Each row is a point. Each table stands for the endless flat space through its points: a line for two points, a plane for three, and so on. The two share one point or none. Which?

First:
[[ 31 -42 -28 -18]
 [ 24 -36 -27 -11]
 [ 13 -26 -36  10]]
Second:
[[  7 -17 -31 -11]
 [ -3  -9 -43 -19]]
They share: no point

First (3 x 8):
[[  5 -42  15 -28 -42 -33 -37 -13]
 [ -1 -14 -13 -14 -18 -19 -23 -13]
 [ -5   3 -30  -4  -3 -11 -15 -12]]
Second, 3 rows:
[[ 13  -3  10  -1   3  -7 -50 -17]
 [ 14  -2  16   1   4  -5 -50 -28]
 [  5 -15   6 -13 -17 -15 -30 -33]]
They share: [  1 -20  -7 -20 -24 -21 -25 -15]

First, 3 rows:
[[-12  10  -2  -4  -1 -31  41 -13  32 -15  23]
 [-31  22  30  33 -22   0  15   8   7 -32  -8]
 [-15 -11 -23 -25 -13 -49  29 -31  32   6  26]]
Second:
[[-21  10 -12  -4 -31 -18  17 -24  39 -19   0]
 [-29   2   4  16 -19 -22  13 -12  11  -7   8]]
They share: no point

First:
[[-14  -8 -35 -10   6 -28  30 -17 -12 -14  -5  12  14 -26]
 [-18  -3 -29  -3   8 -27  27 -17 -13  -7 -11  14  12 -22]]
Second:
[[-21  14 -15  19   6 -18  24 -22 -24   7 -31  27   9 -15]
 [-21   4 -19  13  10 -22  18 -16 -18  13 -27  13  17  -7]]
They share: no point

First:
[[ -1 -29  27 -39 -33 -34  62   6  -1  49 -21   1   0  13  17  46   2  11
  -41 -23  36  11 -50 -14]
 [-27  -3   3  -4  -2   9   1  29  36  10  23 -51  37   4  15 -11  12  17
   -1 -26 -18 -22  -6  30]
 [-13  -5  18 -28  -2  -3  41  24   3  14 -18 -17   9  33  43  26 -21   8
  -20 -37  13  -1 -23   8]
 [-31 -17  14 -28 -10   3  21   2  25  22  18 -29  21 -11   3  12  31  18
  -26 -15   9  -7 -13  14]
 [-14 -31  28 -52 -30 -24  59  -7   2  46  -8   5  -1  -5   3  47  29  13
  -51 -10  39   8 -38 -17]]
Second:
[[ 10 -72  43 -50  -5 -23  10  28  38  64 -10 -29  -4  36   4  32  15  15
  -17 -38   2  11 -34  16]
 [-15 -33  24 -26 -21   7  19  40  35  39  21 -39   8  11  17  34  -5  12
  -25  -7 -12  10 -42  -8]
 [-44 -22   7 -10 -29  11  -8  50  26  48  12 -65  22  22   2  52  17  -1
  -11  -2 -18 -27 -32 -14]
 [ -1 -45  32 -38 -13  -5  25  28  35  41  13 -25   2  13  15  24  -1  18
  -27 -21  -2  18 -38   4]]
They share: no point

First:
[[ 19  -4 -18  -2 -43   6  33   7 -21 -10  20 -11 -12  16  19   3 -17  -1
   10 -18 -13  -1  35   1]
 [  6  18  11 -21 -10  21  16   1 -34   7 -17 -18  13  24  39   6 -46 -11
   -3 -29 -41  33  18  60]
 [ 27  18  -1 -24   5  12   4   7 -28  -8 -26 -18  13   6  21  21 -37 -20
   -6 -14 -44  39  24  42]
 [ 50   8 -19 -27  10  -3  -4   9 -22 -27 -25  -8   9  -2   1  38 -26 -31
   -3  -7 -35  37  40  10]]
Second (4 x 24):
[[ 29  19 -27  -4 -32  19  46  14  -5 -36  -2 -12  12   5  34  11 -47  16
  -19 -26 -45   3  51   2]
 [ 25   2  -9  14 -38  16   9   6 -31  -6  36 -35 -10 -25  15   7  -2 -21
   12  10 -12  25  20   3]
 [ 17   7   1  24 -37  10  26   3 -18 -24  34 -42  -2 -33  29  12  -3 -17
    9  17 -11  30  36  -8]
 [ 29   6 -21  11 -42  24   3   1 -39  -3  38 -24  -9 -22  13   2 -11 -22
    6  -2 -17  26  22   1]]
They share: no point

First:
[[-21 -19 -32 -22  17 -31  19   0 -35 -11  11   8  25 -55   5  39  36  10
    5  18 -21  26  47  31]
 [-35 -34 -57 -17  31 -28  12  -7 -13 -11  -9  -6  43 -66   3  26  39  19
   23   2 -55  34  28  33]
 [-28 -28 -31  19  40 -33 -25 -27   2 -17 -21 -22  30 -45 -19 -16  16 -11
   31 -22 -54  33  -9   3]
 [ -4 -21 -32   8  11 -23   7 -31 -47 -13  24   0   5 -27 -18  23  14 -25
   33  11 -11   6  44  13]
 [-39  -7 -26   8  23  -7   4   9  -8   4 -10 -22  37 -43  -4   6  51  -2
   11  18 -33  23  17  10]]
Second (5 x 24):
[[-31 -17 -12  29  30 -11  14 -17 -35 -16 -11 -23   9 -29 -18  10  17 -28
   23  -1 -21  15  25  21]
 [-34  -8  -3  23  15   1  -4 -35 -35   2  10  -2  27  -5 -30   1  35   2
   35   5 -48  36  43   9]
 [  0 -21  30  20  39 -20   4 -37 -74 -13  -8 -20  -3  -5   6  33  56 -29
   22 -15 -31  -1  55   5]
 [-52  -3  -4  26  15   8   0 -35 -32   1   6  -2  39   1 -36  -9  30   9
   38   9 -59  51  41  21]
 [-41 -19 -37  30  32 -11  18  -2 -19 -18  -6 -29  15 -41 -22  -1  -1 -34
   18  11 -12  17   8  30]]
They share: no point
